Each row of a before or after table is a point. The points were changed in one or more steps. Then noise was added and the rows were shuffled. The steps act on columns, c1 being the first. Name the steps. A step turns or swaps two columns, mirrors them in a line or flattens them onto one, adds a multiple of one to another, or multiplies or shifts one. Angles are multiples of 10 degrees, from the lower column toward the higher: turns from -170 to 170, lines from 10 to 170 but not 90. Use the fewest steps. Two steps may share a column if one is a turn and the other turns, adds or multiplies; they go together, in the order done. Otherwise the lowest column goes first.
(in the rows, 128 means zero)

Before:
[[136  96]
 [171 169]
 [117 164]
 [111 138]
 [ 89 109]
 [ 72 191]
 [180 204]
 [131 131]]
After:
[[115 145]
 [184 153]
 [203 181]
 [125  95]
 [ 98 207]
 [130 129]
 [130 167]
 [ 85 123]]
Steps: turn c1 and c2 by -20 degrees

Before, 14 rows:
[[145 146 102 112]
 [144 123  74  88]
 [120 145  86  75]
 [133 115  65 143]
 [ 93 158  97  77]
 [117 201 109 119]
 [ 70 158 201  82]
 [121 117  84  79]
 [150 114  67 101]
 [139 130  68  78]
 [150 132  65  76]
 [138 135 228 203]
 [139 119 180  95]
 [100 126  99 131]]
After:
[[156 144 113 145]
 [118 124  89 126]
 [112 177  84 160]
 [ 42 173 163 158]
 [178 181  84 133]
 [167 179  82 129]
 [ 87  52 221 135]
 [144 181  86 146]
 [111 161 180 118]
 [167 169  90 125]
 [145 176  86 116]
 [162 112  75 114]
 [178 155  87 114]
 [127 137 103 202]]
Steps: turn c1 and c3 by 30 degrees; turn c2 and c4 by 90 degrees

Before:
[[140  66 130 156  59 116 110 147]
 [148  54 100 116  81 137  53 164]
 [185 164 162 101 121  58 180  95]
 [ 77  87 133  71 143 145 146 121]
 [ 97 157 100 113 114 193 129 154]
 [133  99 139 145  62  73  60 174]
 [158  44 133 142 109  69 100 195]
 [174 135 198 134 146  97 146  91]]
After, 8 rows:
[[146  53 104 137 116 120  58 159]
 [184 160 166 166 121 191 180  97]
 [174 137 196 123 136 167 148  91]
 [ 97 160  95 132 124  61 130 150]
 [162  45 134 121 120 187  99 195]
 [136  63 127 100  97 141 118 142]
 [ 78  85 136 180 135 100 142 117]
 [138  96 143 121 103 185  61 171]]
Steps: turn c4 and c6 by 170 degrees; multiply c5 by 0.4

Before (11 x 11):
[[110 130 206  77 130 116 143  78 131 129 159]
 [148 121 121 107 120 106 113 102 115 121 137]
 [124 117 138 142  94 174 103 147 104  68 157]
 [104 130 109 146 118 105 113 116 196 108 148]
 [106 118 125 124 102  97  89 142 156 151 162]
 [ 91 130 121 138 138 104  86 133 110 103  99]
 [112 116 149 147 110 247 121 130 113 131   8]
 [ 96 115 112 134 120 118 147 139  93 113 130]
 [115  96 129 131 152 159 105 130 137 121 140]
 [ 87  94 126  35 113 104 115  90 108 126 123]
 [102 140 115 144 111 201  99 109 105 120 135]]
After (11 x 11):
[[132 118 112 137 247 123 121 131 151 133   8]
 [120 118 154 115 103 157  90 143 125 149 160]
 [134 116 104 137 178 153 104 146 139  68 157]
 [129 129 195 131 108 142 114 117 110 106 148]
 [102 128 131  82 116 127 141  79 205 128 158]
 [ 77  93 109  39 106 146 116  91 127 124 124]
 [124 113  92 119 118 139 147 138 113 114 128]
 [129 141 107 128 200 130  99 110 116 120 135]
 [124 129 111 120 104 121  85 132 120 104 100]
 [123 121 114 122 109 137 115 103 123 120 137]
 [128  95 138 125 157 100 105 129 128 120 139]]
Steps: flatten c1 and c4 onto the line at 60 degrees; swap c3 and c9; turn c5 and c6 by -100 degrees

Before, 13 rows:
[[115 142 131 127 143 156  95 104 132 104 112 135 112 102]
 [137 136 122 135 139 149  99 112 145 123 148 106 133 113]
 [119 135 119 152 134 170  87  97 108 106 146 131 114 126]
 [120 114 117  90 124 141 110 133 133 108 138 125 129 146]
 [128 133 128 186 142 117 167 110 115 106 108  91 122 157]
 [124 134 109 159 136 133 179 115 123 102 137 124 127 127]
 [166 132 118 150 140 138 182 104 119 117 117 107 111 156]
 [106 154 126 126 132 137 102 101 136 126 149 133 100 131]
 [126  87 129 108 118 128 119 105 149 132 139 147 130 133]
 [141 134 154 165 125 147 178 129 128 114 127 114 124 152]
 [138 143 113 133 124 139  74 122 143 110 135 154 122 126]
 [140 102 133 116 143 125 110 135 130 115 152 134 104 123]
 [125  90 109 114 129 150 115 136 168 122 138 132 101 140]]
After (13 x 14):
[[126 141 128  69 143 116 166 109 131 106 108 122 165 205]
 [137 113 122 135 137 149  99 111 139 124 147 132 149 173]
 [106 124 126 127 132 137 102 101 154 125 149 100 123 117]
 [139 117 113 126 124 139  75 123 145 110 135 123 103 143]
 [127  99 129 137 118 128 120 106  92 133 139 130 110  72]
 [140 130 153  86 125 147 178 129 133 114 127 124 141 167]
 [125  82 109 128 129 150 116 135  97 122 137 101 124  73]
 [166 137 118  92 141 138 182 104 131 117 116 111 149 124]
 [119 149 119 114 134 170  87  97 132 106 146 114 125 188]
 [142 121 134 141 143 124 110 136 103 116 152 104 122 109]
 [115 125 131 149 143 156  96 103 143 104 112 113 121 176]
 [120 121 118 138 125 142 110 132 114 108 138 129 131   5]
 [124 133 108 110 136 132 178 115 133 102 137 126 133 201]]
Steps: turn c2 and c9 by 80 degrees; turn c4 and c14 by 130 degrees; multiply c14 by 3; turn c12 and c13 by -90 degrees

Before (9 x 20):
[[ 88 186 108 165  77 134 127  72  72 113 122  97  97 188  62 110 150 179
  102 116]
 [109  37  94 142 159 174  93 175 122 152 144  24 154 153 167 206  43  55
   60 159]
 [ 95 133 115 155 129 141 111  99 111  78 144 104 114 187  95 113  93 203
  166  73]
 [162 121 164 147  93 131 119 101 151 121 185 126 158 186 111 103  87 176
  149 112]
 [115  95 139  81 170 131  95 131 171 158 185  28 167 132 192 175  80  79
  116 180]
 [176  97 124 130 139 115  90  92 125 104 151  95 143 159 116 130 128 130
  153 157]
 [130 103 171 135 168 100 116  83 135  97 228 133 171 166 123 153  95 145
  136 138]
 [164 128 159 141 147 100 106 121 161  77 182 128 130 127 133 132  65 148
  118  83]
 [126 101  87 105  63 226  37 136  70 167  87 124  67 113 104 170 162 216
  104 212]]
After, 9 rows:
[[113  93 138  78 183 134  97 134 167 158 182  30 105 131 188 162  79  84
  119 180]
 [166 129 157 141 145 102 106 120 163  77 181 129 133 128 137 131  64 154
  118  83]
 [132 101 173 132 182  96 115  80 136  98 227 136  98 166 122 145  91 144
  137 138]
 [ 87 186 107 164  67 135 128  70  73 118 123  92 139 186  65 115 146 178
  106 115]
 [ 96 131 116 157 122 142 116  95 116  82 144 102 144 185  97 115  93 204
  161  74]
 [160 120 161 148 107 133 116  99 149 124 183 125  88 188 109 113  85 172
  151 114]
 [127 103  89 107  43 225  35 136  69 158  90 122 164 115 105 157 163 218
  106 216]
 [176  98 125 132 139 117  90  93 127 102 151  92 113 157 115 130 126 132
  158 159]
 [107  40  92 143 165 176  90 172 124 151 146  25 118 155 171 185  37  52
   59 155]]
Steps: mirror c5 and c13 in the line at 10 degrees; multiply c16 by 0.7

Before:
[[144 123 175 152  89 102 140 143 150 192 147 103 144 150 147 147 137 194
  129 191 121 122 174 127  84 124 219 152 151 221 148 152]
 [ 77 127 139 167 195  96 131 127  68 167  84 147 101  72 100 174 113 171
  119 139 113 142 107 150  50 147 122  85 126 139 102 105]
 [ 75 226 119  39  88 172 127  79 152 180  75 178  88 113 218 153 137  64
  158 149 154 158  60 196 130 117  85 142 134  87 188 181]
 [141 121 160 147  91 113 139 100 198 176 143 108 149 147 116  96 164 133
   99 201 130 114 189  80  98 123 130 124 143 148 135 126]
 [154 180 170 139  96 135 151 157 170 164 102  92 161 198  69 135 140 188
  122 184 110 156 169  81 137  97 143 127 184 179 119 151]
 [168 151 157 167 123 139 131 106 176 168 172 119 102 186  72 157 114 164
   96 145  94 122 190 136 105 138 183 130 112 168 138 147]
 [ 21 217 124  45 126 125 109  42 222 161  59 136 117  70 173 140 110  97
  198 162 156 135  98 242 172 112 116 147  88 143 173 167]
 [ 37 217 150  55 141 175 120  32 190 124  74 185 144  91 175 178 129  67
  219 159 167 118  86 186  89 153 149 139 134  93 155 202]
 [131 164 158  97 147 104 164 108 103 147  69 104  60  61 125 187  83 132
  117 154 149 160 134 122  62 118 174  75 113 138  83  93]
 [119 111 175 105 149 161 115  93 106 127  64 131 110  98 120 172 115 179
  116 154 153 142  57 171  58 149 158 145  99  89 106  65]
 [122 116 188 151 142 131 111 195 178 164 153  78 119 168 116 150 117 143
   80 163 140 119 199  81 132 108 164 167 160 168 113 159]
 [145 166 132 150  99 162  80 130 180 145 132  65 138 150 142 132 109 166
  133 149 114 153 210 100  76 101 129 136 176 174 160 131]]
After, 12 rows:
[[137 124 165 143  90 116 115 102 199 181 146 107 150 146 117  97 166 125
   96 197 122 143 191  80  93 132 125 133 143 152 141 126]
 [154 182 166 147  93 131 100 156 174 165 103  92 160 195  69 132 135 112
  118 183 138 126 174  79 135  87 144 122 188 184 116  65]
 [ 70 230 115  36  83 168 141  80 150 174  75 176  92 114 222 157 140 208
  153 148 105 113  57 200 129 104  80 145 132  92 190 144]
 [143 126 174 150  93 101 115 139 147 189 148 100 145 152 149 142 135 105
  126 194 125 136 174 127  83 128 216 157 149 220 150  66]
 [ 44 213 150  58 142 171 152  35 187 127  75 185 142  86 174 177 131 226
  220 152  88 117  92 181  86 158 150 143 134  87 155 130]
 [119 113 188 154 140 132 148 192 182 166 156  86 123 167 113 146 117 139
   79 161 120 148 202  83 132 122 166 171 162 168 117 103]
 [141 164 132 150 102 157 172 128 180 140 133  60 138 146 143 133 109 104
  134 149 155 126 212 101  73  90 130 139 182 173 166  94]
 [127 159 158  97 152 105 100 107 102 143  74 102  58  59 120 184  83 101
  116 155  99 108 129 123  62  99 167  79 111 135  85 150]
 [174 154 161 170 121 141 112 106 183 170 171 117 103 181  72 158 121 117
   95 146 158 125 188 127 107 143 183 130 111 164 135  87]
 [118 106 177 112 150 161 149  99 109 125  64 131 106  95 122 175 111  41
  116 149 115 101  55 173  59 133 157 144  95  90 109 131]
 [ 76 130 140 163 202  97 123 134  63 160  87 146 102  72  98 174 114  73
  118 141 134 107 102 151  52 134 121  82 123 134 104 111]
 [ 19 219 129  47 127 126 154  38 221 159  61 138 115  69 169 142 108 178
  203 161 106 131  97 241 172 110 116 146  92 144 174 124]]
Steps: turn c7 and c21 by -160 degrees; turn c18 and c32 by -130 degrees; mirror c22 and c26 in the line at 110 degrees

Before (9 x 64):
[[134 107 127 105 118 117  95 115 138 135 133 155 177 139 125 143 123 132
  135  89 140 143 111 141 140 128 147 135 117 173 109 117 143 140 137 125
   99 117 127  93 139 154  99 123 141 165 121 134 155 134 125 123 121 116
  146 105 119 101 133 140 123 114 132 133]
 [118 113  75 135 129 126  91 110 127 117 105 134 134 110 134 145 129 133
  119  99 138 126 122 125 106 121 147 184 126 131 144 117 133 118 119  87
   99 140 137 133 145 142 114 144 150 104 130 123 153 129 122 140 128 101
  124 103 127 117 120 162 249 138 128 102]
 [131 106 134  88 125 114 139 119 119  99 131 124 144 134  85 143 108 144
  117  99 133 141 108 147 140 176 142 132 115 110 153  75 143 150 130 124
  148 108 141 129 124 130 162 132 169  99 142 139 155 109 151 146 140 110
   99 165 118 142 119 152 103 111 128 176]
 [103 123 137  99 167 125  95 110 123 103 134 111 116 155 143 132  80 117
  143 109 115 124 153 115 122 120 127 136 133 139 131 121 136 181 124  59
  124 118 154 161 130 121  93 122 144 130 115 137 157 133 189 133 129 120
   97 173 126 102 125 132 107 137 130 101]
 [128 121 144 187 119 120 160 112 122 128 111 111 137 165 128 143 100 121
  106  87 141 169 117 113 133 130 149 130 142 135 150 113 118 127 133 133
  149  94 128  98 157 142  95 203 110 100 118 140 136 131 104 129 139 104
  113  96  79 102 135 112 131 126  97 104]
 [102 105 130 105 132 124 111 111 142 126 124 110 150 154 154 140 128 116
  120 179  83 122 135 139  97 126 132 124 107 156 154  95 111 102 146 140
  126  98 143 127 137 151 175 121  87  95 122 117 131 122 103 142 102  96
   93  95 134 114 176 126 107 109  99 105]
 [108 114 129  89 118 114 122 173 134 141 129 129 154 120  97  85 116 129
  131  86 128 139 124 133 138 110 150 130 127 127 109 129 142 106  89 107
  131 150 142 180 125 136 100 113 172 126 133 134 128 130 101 120 101 122
  108  93 133 123 212 134 104 135 106  99]
 [ 98 103 135  89 193 124 102 171 127 111 114 173 171 116 139 139 114 115
  136 177 118 124 129 127 119 142 136 127 110 119  47 120 122 103 132 118
  147 107 176  95 129 149  92 112 170  98 120 126 155 134 104 138 117  91
  118 119  78 104 131 155 111 123 136 140]
 [191 117 127 101 122 113 133 140 151 116  77 117 177 109 153 125 129 156
  108  90 129 194 107 109 113 125 137 155 109 109 157 110 125 108  92 141
  134 109 133 132 128 155 104 126 147 105 121 124  61 134 114 116 131 118
  122 101 120 161 123 160 115 140 136  97]]
After (9 x 64):
[[101 105 134 109 132 125 113 111 142 128 126 111 153 157 154 142 126 116
  123 178  82 119 134 139  99 128 134 121 110 159 155  92 104 101 147 142
  124  99 143 127 135 149 174 134  88  95 119 120 130 122 102 145  97  96
   92  90 134 122 174 125 107 106  99 103]
 [125 124 144 189 122 120 161 111 121 127 107 113 136 166 129 143 104 122
  102  83 143 169 115 112 133 129 149 132 141 136 150 114 105 123 129 130
  149  95 129  96 158 142  96 206 139  99 120 140 135 130 101 129 136 102
  111 146  79 107 136 110 133 128  99 106]
 [191 118 129 102 125 112 133 142 152 117  78 120 180 107 152 127 126 156
  106  90 128 196 106 110 114 126 138 153 108 108 154 108 134 106  91 139
  134 109 139 132 130 158 106 118 144 103 122 124  59 135 114 117 131 117
  126 102 120 159 125 160 115 142 136  97]
 [130 105 137  88 124 112 139 118 121  97 132 120 145 133  86 141 108 144
  116  98 130 139 109 147 141 176 141 135 113 110 150  76 154 148 130 124
  145 111 142 130 124 132 164 114 167  99 141 137 158 106 151 144 143 110
   99 167 116 133 117 150  99 114 127 174]
 [136 106 125 105 115 117  96 115 139 136 135 155 178 136 126 144 126 136
  132  92 139 142 110 139 141 126 147 136 116 173 109 118 136 141 135 125
  100 115 126  92 142 154 102 117 139 163 123 138 154 134 127 124 120 114
  143  97 116  95 135 141 124 116 130 132]
 [119 116  73 135 130 126  88 109 126 119 107 133 135 108 135 144 129 132
  120 100 137 125 125 125 108 123 150 183 126 133 144 118 130 119 116  83
   96 140 136 135 145 140 113 136 156 102 132 125 152 129 121 139 132 104
  124 112 132 117 120 160 251 138 130 104]
 [ 98 104 135  90 195 123 101 170 127 113 112 171 172 116 141 139 117 115
  138 176 117 124 131 124 122 138 137 126 111 121  47 119 115 107 133 118
  149 108 176  93 131 152  90  99 164  96 125 126 152 134 102 137 118  92
  117 108  76 108 133 157 112 122 136 142]
 [110 113 129  87 119 113 118 171 135 146 130 128 154 121  98  86 117 125
  133  83 126 140 124 133 137 113 150 130 125 126 110 129 144 107  89 106
  129 149 142 178 123 136 100  95 166 128 132 135 130 131 102 118 102 124
  106  84 133 114 210 135 102 135 104 100]
 [101 122 137  99 166 125  96 108 126 100 134 112 112 155 144 132  80 114
  143 108 118 124 151 112 120 118 126 132 135 142 131 117 129 183 121  59
  123 120 156 166 132 121  92 119 141 129 112 137 157 133 191 134 131 118
   95 168 124  98 122 133 108 135 132  99]]
Steps: multiply c33 by 1.3; turn c33 and c58 by -20 degrees; add 0.7 times c44 to c56; turn c44 and c45 by 20 degrees

Before (8 x 64):
[[ 71 164 160  91 158  74 154 148 116 152 132 141 198 154 144 109 158 130
   49 120 158 133 158 122  86 117  70 109 137  64 187 177 125 133 161  63
  176 104  57 172  72 150 145 173  85 204  76 166 188  96 119 190  91 155
  204 179 178 175  70  92  73 147 109  88]
 [ 71 111 138 144 161 108  69 159 172  44 110 145 186 121  80 133 128  93
  168 161  51 187 117 170  53 154 150  69  86 148 160 156  76 122  73 131
  104 211 116 169 127 182 136 167 144 148 143  86 199  90 224 118 128 176
  186 133 108 123 102 121 132  97 172 163]
 [ 92  79 141 141  95 140 192 107 196 145  28 128 133  64 189 139 168 151
  164 116 103 133 110 151 119 150 152  44  87 109  78  61 152 105 140 148
   86 190  89 159  79 114 139  64 129  97  99 140 107 181 116 185  84 121
   96  57 158 109  79 141 101 107 117  89]
 [130  82 109  93 159 118 149 139 191 102 120  84 146 102 178 111 183 171
  171 105 141 177  79 124  64  65 141 122 117 114 123 137 107 104  98 116
   90 132  80 146  72  67 174  97 174 202 162 152 166  82 201 164 107 129
   88  71 176  52 114 139 139  91 103 102]
 [144 129 105 149  82  80 173 164 165  35 107 146 190 153 173 186 144 126
   48  98  91 204 196 103 145  87 106 100  93  42 101 117 137 122 129 125
  119 157  93 118  69 163  99 142 150 121 120 209 148 138 110 122 167 119
   96 154  88 111 179 139 133 144  86 132]
 [173 114 185 188 139 174  87 101 130 139 142  83  89 149  98 156 137 156
  157 116 128 112  75  90 132  73  70  84 137  82 151 186 105 133  50 158
  111  96  72  67  96  61 128 174  62 100 181  88 188  89 163 182 184 109
  187 167 160  90 191  93  88 148 186  93]
 [190  89 105 147 146 159  67 148 114 148 121 122 133  83 113 136 149 100
  146 106 105 118 125 145 139 180 168  91 202 129 149 186  73  78  51 138
  122 174 103 153 170 122 122 102 150 160  87 188 171 181 202 105 114 187
  126 122 132 143 163 180  70 181 110  98]
 [ 83  49 194 163  64  99  86 134 125  61  94 167  87 131  71 123 141 116
  143  99  90 157 139  91 153 188  91 165  97  57 136 100 129 104 146 107
  125 106 136  65 116 179 102 171  73  86 156 131 111  83 124  79 114 186
  160 154  89 172 151 174 177  99 101 134]]
After, 8 rows:
[[174 112 148 190 137 169  83  99 180 142 140  76  83 152  95 156 135 220
  158 117 128 110  75  87 131  75  70  79 141  82 149 186 106 135  45 162
  115  98  72  72 100  64 131 175  60 101 184  89 188  85 160 178 187 111
  183 168 162  88 191  92  89 146 190  90]
 [133  77  66  96 152 118 148 140 131 101 120  90 149 107 178 116 182 231
  172 105 142 177  83 129  61  67 139 119 114 115 121 141 107 106  98 138
   92 135  79 143  68  64 175 100 176 200 159 149 163  85 201 169 104 130
   87  70 176  53 112 142 140  90 100  99]
 [ 72 168 149  92 158  75 143 151 152 153 132 148 201 153 141 104 156 195
   46 122 157 134 157 117  88 119  74 107 136  66 190 175 125 132 163  64
  176 101  63 172  74 149 140 173  87 207  72 164 192 101 114 194  92 156
  204 180 171 175  69  93  72 146 102  89]
 [142 125  89 149  85  80 172 161 125  34 109 149 196 156 176 188 144 186
   48 101  89 205 194 108 142  88 106 102  98  44  99 117 137 121 125 133
  117 157  94 116  72 158  98 142 148 121 112 204 143 137 115 125 167 124
   98 153  88 107 179 133 129 144  87 130]
 [184  95 134 149 148 156  56 147 100 146 128 125 130  85 114 133 146 160
  144 111 104 120 124 141 140 183 165 100 201 133 149 184  79  81  52 132
  122 179 101 153 170 121 122 102 145 160  86 185 169 180 204 106 112 186
  127 121 130 138 166 185  69 178 104  96]
 [ 74 115  91 149 159 109  69 156 148  42 107 147 187 124  81 130 131 151
  172 159  50 185 115 174  52 155 147  64  86 150 160 153  72 120  70 138
  104 216 115 165 125 183 136 163 144 148 140  81 196  92 221 119 120 171
  187 130 114 123 101 122 132  97 171 169]
 [ 91  78  66 140  94 133 189 106 165 146  27 123 133  60 189 134 172 215
  163 116 106 127 109 150 122 152 148  46  84 108  78  63 152 106 141 170
   88 193  89 157  85 119 141  65 132  98  99 136 107 182 115 186  82 124
   95  58 158 112  79 136 102 105 121  88]
 [ 82  50 149 165  58 100  83 133 187  63  92 167  86 133  73 122 144 176
  144  92  89 156 140  88 150 183  89 164  97  59 134 101 123 100 146 109
  128 105 131  66 115 176  98 172  79  87 155 127 112  78 129  81 110 186
  160 153  90 169 149 173 176 100 106 127]]
Steps: add 0.3 times c9 to c36; turn c3 and c9 by 70 degrees; shift c18 by 60
